Rows are points. Examples show where two turns around zero, p and q, send a point. Write where each new point lands after one turn and then the other. Backwards means that the second turn is done in reverse. Each puzzle has new turns, and all numbers are rounded.
In the rows, zero is written as 128.

Turn p:
[118  93 152] -> [162 152 141]
[ 63 133 145] -> [104 175 170]
[171 156 148] -> [123 125  73]
[159 130  66] -> [122  59 129]
Turn q:
[154 107 108] -> [112 138  94]
[ 81 188 179] -> [182 111 201]
[150 125 133] -> [138 128 107]
[157 146  80] -> [121 183 108]
[ 99  74 140] -> [ 88  80 129]
Where do these land?
q, then p: [108  81 169] -> [180 130 168]
p, then q: [124 190  73] -> [ 71  85 170]
p, then q: [140  93 112] -> [135 114  91]
p, then q: [140 148 158] -> [120 163 141]

Turn p:
[130 188 194 102] -> [100 200 176 147]
[110 159 165 126] -> [133 166 156 148]
[ 98 173  95 123] -> [116 109 140 186]
[123  76  83  98] -> [128  60 132  95]
[145 130 163 145] -> [133 167 119 115]
[111  84  99 172] -> [177  94  91 122]
[179  86  97 131] -> [109  99  82  83]
Turn q:
[148 194 148 153] -> [ 53 138 134 120]
[164 100 157  97] -> [143  94 174 145]
[ 87 102 134 166] -> [156 182 126 115]
[ 93 141 151  94] -> [126 140 120 181]
[148 103  51 130] -> [161  87  87  78]
Where do these land?
q, then p: [102  77 134 111] -> [ 99 157  86 113]
q, then p backwards: [ 93 208 165 107] -> [163 217 108 127]
p, then q: [194  59 109 136] -> [177  68  77 161]
p, then q: [120 150 131 121] -> [118 150 134 125]
p, then q backwards: [145 130 145 176] -> [ 80 125 107 139]
p, then q: [114 144  84 117] -> [162 156 138 106]
